Each row is a point. The window is the flat piece filled in between its corners: a triangle in 3 columns, a solid with four corners in 4, and so on. A path goes straight from each point to the next, and from the last back to the first. After which points does the path pass through the window?

Window, 4 rows:
[[-0.37  0.18  0.60 -0.15]
 [-0.35 -0.37  0.28 -0.02]
 [ 0.49 -0.05  0.24  0.11]
 [-0.01 -0.48 -0.49  0.03]]
Path:
(1): [-0.31  0.10  0.51  0.04]
(2): [-0.28 -0.08  0.41 -0.58]
(3): [-0.23 -0.39  0.08 -0.15]
(4): [-0.24 -0.27  0.18  0.55]
(5): [-0.33 -0.12  0.21  0.47]
(6): [-0.11 -0.38 -0.01 -0.42]
(7): [-0.30 -0.25  0.38 -0.43]
(8): [-0.59  0.07  0.26  0.35]
Through the window after points: 1, 3, 5

Window (6 x 6):
[[ 0.55 -0.14 -0.27 -0.34 -0.49  0.10]
 [-0.07 -0.06  0.58 -0.12 -0.24  0.13]
 [-0.56 -0.37  0.08  0.17  0.62  0.69]
 [-0.02  0.23 -0.25  0.34  0.93  0.31]
 [ 0.14  0.72 -0.56 -0.24 -0.26 -0.23]
 [-0.49  0.13  0.11  0.72  0.21  0.01]]
Path:
(1): [-0.22  0.32 -0.01  0.20  0.29  0.53]
(2): [ 0.09  0.00  0.05 -0.04 -0.20  0.38]
(3): [ 0.06 -0.21  0.01 -0.32  0.04 -0.44]
(4): [-0.19 -0.12  0.17 -0.04  0.12  0.06]
(5): [-0.01  0.20  0.36  0.16 -0.19  0.43]
(6): [-0.06  0.25  0.35  0.28 -0.22  0.51]
(7): [-0.24 -0.29  0.10 -0.14  0.21 -0.24]
(8): [-0.68 -0.22  0.11  0.33  0.82 -0.29]
(9): [-0.32  0.18  0.21  0.31  0.11  0.77]
(10): [-0.02  0.10  0.40  0.04 -0.18  0.31]
(11): [-0.18 -0.23  0.36 -0.17  0.08 -0.20]
(12): [-0.19 -0.07 -0.15  0.20  0.59 -0.36]
Through the window after points: 2, 4, 6, 10

Window, 8 rows:
[[ 0.00  0.13 -0.04 -0.06 -0.54  0.46  0.38 -0.12]
 [ 0.18  0.16 -0.08  0.08  0.05 -0.10  0.28  0.20]
 [ 0.16  0.13  0.81  0.14 -0.30  0.27  0.20  0.04]
 [ 0.28  0.08 -0.04  0.04  0.46  0.72 -0.15 -0.36]
 [ 0.37  0.74 -0.76 -1.28 -0.32  0.01  0.49 -0.06]
 [-0.26  0.24 -0.09  0.11  0.14 -0.68 -0.94  0.09]
 [-0.70  0.06  0.44  0.00  0.18 -0.21 -0.12 -0.10]
 [-0.24 -0.55  0.75 -0.11 -0.37  0.19  0.24  0.25]]
Path:
(1): [ 0.18  0.07  0.01 -0.20 -0.19  0.22  0.14 -0.33]
(2): [-0.24  0.29 -0.06  0.15 -0.22  0.57  0.24  0.34]
(3): [-0.05  0.48 -0.09 -0.01  0.14  0.45 -0.02  0.04]
(4): [ 0.22  0.04 -0.03 -0.29  0.05 -0.11 -0.05 -0.50]
(5): [-0.02 -0.25  0.12  0.30 -0.21 -0.33  0.03 -0.53]
(6): [-0.14  0.24  0.29  0.15  0.02  0.26 -0.18  0.38]
(7): [ 0.05  0.32 -0.06 -0.63 -0.20  0.32  0.41  0.22]
(8): [ 0.15  0.23 -0.09 -0.53 -0.31  0.13  0.48 -0.35]
(9): [ 0.25  0.03  0.27 -0.10  0.22 -0.11  0.02 -0.98]
(10): [-0.33  0.19  0.08 -0.12  0.04  0.31 -0.02  0.28]
(11): [-0.45  0.02  0.23 -0.11 -0.08  0.60 -0.14  0.64]
(12): [-0.01 -0.15  0.34 -0.04 -0.19 -0.05  0.14 -0.25]
Through the window after points: 1, 9, 11

Window:
[[-0.46 -0.79 -0.34  0.15  0.01 -0.12 -0.05  0.13]
 [ 0.49 -0.83  0.49 -0.17  0.09  0.28  0.11 -0.27]
 [-0.16  0.03 -0.55  0.36  0.03 -0.39 -0.14 -0.17]
 [ 0.30  0.00  0.21  0.03  0.17  0.29 -0.66 -0.64]
 [ 0.08  0.75  0.41 -0.50  0.16 -0.04 -0.39 -0.46]
 [-0.09  0.07 -0.05  0.46 -0.26 -0.02 -0.35 -0.09]
 [-0.16  0.41 -0.59 -0.65 -0.47  0.35  0.22 -0.29]
 [-0.45  0.12  0.12  0.38  0.64  0.04  0.28  0.16]]
Path:
(1): [ 0.49 -0.59  0.10  0.01  0.33  0.22 -0.47  0.16]
(2): [-0.16 -0.44  0.56  0.28  0.09 -0.09  0.23 -0.62]
(3): [-0.17  0.23  0.21 -0.15  0.06 -0.09 -0.12 -0.65]
(4): [ 0.53  0.13  0.32 -0.34  0.19  0.26 -0.47 -0.02]
(5): [-0.06  0.12  0.01  0.09  0.45  0.05  0.01  0.32]
(6): [-0.44  0.02 -0.05  0.26  0.20  0.01  0.19 -0.34]
(7): [-0.33  0.36  0.25 -0.18 -0.36 -0.01  0.27 -0.70]
(8): [ 0.29  0.39 -0.48 -0.68  0.18  0.30 -0.48  0.11]
(9): [ 0.30  0.03 -0.02  0.02  0.28  0.06 -0.15  0.30]
(10): [-0.40 -0.02  0.15  0.23  0.29  0.01  0.14 -0.28]
(11): [-0.16 -0.08  0.51 -0.17 -0.05  0.01  0.24 -0.78]
(12): [ 0.18  0.04 -0.02  0.01  0.43  0.16 -0.25  0.29]
Through the window after points: 3, 5, 7, 9, 11

Window (9 x 9):
[[ 0.38  0.75 -0.33  0.66 -0.07  0.14  0.59 -0.15 -0.43]
 [-0.48 -0.36  0.22  0.51 -0.14 -0.61 -0.14 -0.31  0.41]
 [-0.49  0.09 -0.64  0.38  0.48 -0.12  0.45 -0.22  0.17]
 [-0.02  0.28 -0.34  0.31  0.49 -0.65  0.25  0.24 -0.16]
 [ 0.24  0.96  0.46  0.02  0.69  0.11 -0.04  0.22 -0.30]
 [-0.11 -0.49  0.43 -0.20  0.05 -0.45  0.15  0.05  0.52]
 [ 0.07 -0.28  0.02  0.61 -0.41  0.26 -0.22  0.27 -0.06]
 [ 0.86  1.04  0.01 -0.18  0.62  0.06 -0.34 -0.05 -0.23]
 [-0.58 -0.09  0.09 -0.22 -0.31 -0.52 -0.13  0.12  0.40]]
Path:
(1): [ 0.24  0.51 -0.11  0.59 -0.17  0.10 -0.05  0.49  0.27]
(2): [ 0.07  0.37 -0.06  0.72  0.25 -0.33  0.17  0.35  0.43]
(3): [ 0.00  0.03 -0.17  0.08  0.11 -0.24  0.13  0.00 -0.38]
(4): [-0.19 -0.11 -0.06 -0.01 -0.12 -0.18  0.29 -0.37 -0.40]
(5): [-0.07  0.23 -0.02  0.50  0.04 -0.22  0.12  0.30  0.34]
(6): [ 0.20  0.62  0.00  0.33  0.06 -0.08 -0.03  0.17  0.50]
(7): [-0.24 -0.16  0.01 -0.16  0.09 -0.36  0.30 -0.21 -0.65]
(8): [-0.42 -0.22 -0.09 -0.12  0.33 -0.12 -0.12 -0.28 -0.25]
(9): [-0.23  0.13 -0.10  0.15  0.16 -0.35  0.06  0.11  0.42]
(10): [ 0.03  0.06 -0.09  0.54  0.04  0.05 -0.04  0.37  0.24]
(11): [-0.03 -0.06  0.00  0.33 -0.12 -0.12 -0.04 -0.10 -0.23]
(12): [-0.27 -0.20 -0.05  0.14  0.10 -0.18 -0.10 -0.33 -0.59]
Through the window after points: 2, 6, 10

Window:
[[ 0.18 -0.29 -0.40  0.57 -0.04  0.00 -0.27  0.09 -0.15  0.05  0.13]
 [-0.92  0.00 -0.21  1.26  0.06  0.07 -0.24  0.05 -0.98 -0.31 -0.29]
 [ 0.15  0.13  0.26 -0.13 -0.39 -0.23  0.04  0.42 -0.36  0.12  0.16]
 [-0.38  0.03 -0.43 -0.12 -0.21  0.57 -0.21  0.48 -0.33 -0.24  0.00]
 [-0.23 -0.19 -0.26 -0.12 -0.56  0.35  0.00 -0.39  0.61  0.28  0.07]
 [ 0.62  0.08  0.10  0.13  0.70 -0.14  0.84  0.48  0.19 -0.16  0.03]
 [ 0.17 -0.22  0.01  0.09 -0.18 -0.04 -0.10 -0.08 -0.18  0.12 -0.55]
 [ 0.18 -0.35 -0.15 -0.14 -0.08 -0.53  0.63 -0.16 -0.23 -0.51 -0.26]
 [-0.03 -0.59  0.63 -0.75  0.08 -0.47  0.25 -0.20 -0.04 -0.33 -0.01]
 [ 0.33 -0.07  0.50 -0.10 -0.36  0.41 -0.05 -0.27 -0.34  0.05  0.29]
 [ 0.28  0.56 -0.22  0.30  0.46  0.11 -0.02 -0.25  0.24 -0.09  0.18]]
Path:
(1): [ 0.31  0.19  0.40  0.36 -0.14  0.05 -0.29 -0.08  0.38 -0.47 -0.38]
(2): [-0.07 -0.09 -0.52  0.12  0.35  0.14  0.30  0.20 -0.40  0.45  0.45]
(3): [ 0.09 -0.07  0.06 -0.07  0.52 -0.12  0.37  0.27 -0.44  0.08 -0.13]
(4): [ 0.50  0.00  0.07  0.59 -0.50 -0.08  0.03  0.20  0.10 -0.76 -0.01]
(5): [ 0.32 -0.41  0.39  0.11 -0.31  0.12 -0.25  0.48  0.33 -0.52 -0.07]
(6): [ 0.17 -0.08 -0.09 -0.19  0.00 -0.12  0.19 -0.31 -0.27  0.22  0.09]
(7): [ 0.02  0.06 -0.54 -0.12  0.41  0.26  0.28  0.05 -0.71  0.21  0.03]
(8): [ 0.00 -0.06  0.26 -0.02 -0.34 -0.03  0.05 -0.01  0.19 -0.21 -0.06]
Through the window after points: none

Window:
[[-0.24  0.16 -0.35 -0.96 -0.09 -0.15 -0.26 -0.34  0.26  0.22 -0.51]
 [ 0.43  0.01  0.24 -0.60  0.49 -0.39 -0.35  0.45 -0.41  0.21  0.07]
 [ 0.42  0.37  0.04  0.15 -0.21 -0.62 -0.13 -0.29  0.43 -0.18 -0.18]
 [-0.24 -0.10 -0.86 -0.21  0.40  0.00  0.64 -0.40  0.10  0.21  0.17]
 [-0.20  0.00  0.10 -0.34  0.32 -0.70 -0.03 -0.23 -0.25 -0.73  0.14]
 [ 0.34  0.29  0.25 -0.02 -0.44 -0.25 -0.12  0.57 -0.56  0.51  0.10]
 [-0.33  0.81 -0.16 -0.15 -0.18  0.31  0.15  0.31 -0.04 -0.51 -0.67]
 [-0.22 -0.13 -0.01 -0.40 -0.05  0.03  0.23  0.11  0.31  0.03 -0.42]
 [ 0.42 -0.21  0.37 -0.44  0.32  0.16  0.57 -0.69 -0.34  0.32  0.04]
 [-0.52 -0.06 -0.44 -0.16 -0.26  0.46 -1.13  0.40  0.60  0.20 -0.26]
 [ 0.44 -0.58 -0.79 -0.39 -0.11 -0.13 -0.33  0.07 -0.02  0.28  0.23]]
Path:
(1): [-0.07  0.27  0.26 -0.78 -0.15  0.02  0.06  0.34  0.11 -0.17  0.32]
(2): [-0.15 -0.41 -0.50  0.19  0.29 -0.36 -0.30 -0.29  0.01  0.03 -0.68]
(3): [-0.20  0.02 -0.23 -0.05  0.21 -0.30 -0.15 -0.25 -0.04  0.15 -0.52]
(4): [ 0.29 -0.03 -0.09 -0.79 -0.14 -0.24 -0.24  0.06  0.26  0.05  0.31]
(5): [-0.06  0.13 -0.18 -0.67 -0.15  0.10  0.11 -0.19  0.31  0.00  0.26]
(6): [-0.17 -0.01 -0.30  0.01  0.18 -0.44  0.00 -0.12 -0.31  0.01 -0.49]
(7): [-0.09 -0.11 -0.46  0.01  0.38 -0.14  0.19 -0.23 -0.26  0.22 -0.31]
(8): [-0.05  0.09 -0.37 -0.46  0.11 -0.08  0.25 -0.06  0.20  0.01  0.19]
(9): [-0.03  0.18 -0.39 -0.66 -0.03  0.24  0.03 -0.02  0.25 -0.17  0.08]
(10): [-0.16 -0.27 -0.22  0.01  0.40 -0.41 -0.26 -0.14 -0.09  0.08 -0.51]
(11): [-0.17  0.02 -0.42 -0.23 -0.01 -0.12 -0.03 -0.26 -0.01  0.09 -0.33]
(12): [-0.10  0.18 -0.18 -0.50 -0.26  0.19  0.15  0.14  0.68  0.03  0.17]
Through the window after points: 1, 7

Window, 12 rows:
[[ 0.19 -0.04  0.24  0.23  0.02 -0.46  0.27  0.24  0.48 -0.06  0.56  0.52]
 [ 0.38  0.60  0.31 -0.01 -0.04 -0.15  0.10 -0.18  0.81 -0.16 -0.11 -0.17]
 [-0.30  0.00 -0.04 -0.35  0.42 -0.25  0.47  0.22 -0.25 -0.42 -0.59  0.65]
 [-0.36 -0.03  0.19 -0.57 -0.06 -0.15  0.69 -0.94  0.05 -0.21 -0.33 -0.25]
 [ 0.08 -0.51 -0.27 -0.11 -0.02 -0.56  0.33 -0.35 -0.16  0.00 -0.51  0.17]
 [ 0.53 -0.39 -0.22 -0.16  0.41  0.04  0.66 -0.27 -0.28  0.70  0.47 -0.49]
 [-0.39  0.02  0.26  0.51  0.18 -0.67 -0.02  0.78  0.83 -0.38 -0.01  0.08]
 [-0.28  0.04  0.29  0.45 -0.32  0.02  0.08  0.34  0.43  0.09 -0.30  0.24]
 [-0.35 -0.34  0.06 -0.21  0.65 -0.55 -0.48 -0.24 -0.27  0.61  0.19 -0.02]
 [ 0.07  0.08 -0.11  0.14 -0.38 -0.48 -0.60  1.06  0.37  0.12  0.75 -0.02]
 [ 0.03 -0.22 -0.31  0.41 -0.27  0.12  0.08 -0.47 -0.04 -0.68 -0.07 -0.05]
 [ 0.23 -0.86  0.26  0.05  0.09 -0.24  0.08  0.08 -0.58 -0.22 -0.07  0.03]]
Path:
(1): [-0.39 -0.39 -0.19 -0.32  0.14  0.46 -0.04  0.57  0.64  0.20  0.16  0.52]
(2): [ 0.08 -0.42  0.17 -0.14  0.02 -0.16 -0.08  0.30  0.15 -0.06  0.04  0.13]
(3): [-0.15  0.22 -0.17  0.70 -0.18 -0.64  0.23  0.26 -0.54 -0.17  0.07  0.02]
(4): [-0.09  0.03  0.00  0.08  0.03 -0.48  0.26  0.05 -0.15 -0.26 -0.25  0.19]
(5): [-0.02 -0.33  0.13 -0.18  0.30  0.01  0.19  0.12  0.12 -0.26 -0.19  0.26]
(6): [-0.01 -0.38 -0.11 -0.12 -0.09 -0.01  0.13 -0.08  0.12 -0.08 -0.13  0.07]
(7): [-0.19  0.51  0.56  0.23  0.27 -0.67  0.17 -0.08 -0.07 -0.04 -0.20 -0.41]
(8): [-0.07  0.19  0.27  0.21 -0.12 -0.63  0.20  0.39 -0.46  0.06  0.07 -0.16]
(9): [ 0.31 -0.49 -0.27 -0.23  0.16  0.13  0.01 -0.12  0.58  0.12  0.31  0.02]
(10): [-0.06 -0.58 -0.12 -0.40  0.20 -0.20  0.14 -0.12  0.24  0.08  0.05  0.08]
(11): [-0.07  0.23  0.18  0.12  0.11 -0.46  0.14 -0.15 -0.01 -0.16  0.10 -0.09]
(12): [-0.05  0.16  0.42  0.55 -0.21 -0.58  0.16 -0.13 -0.06 -0.03 -0.41 -0.07]
Through the window after points: 2, 4, 8, 12
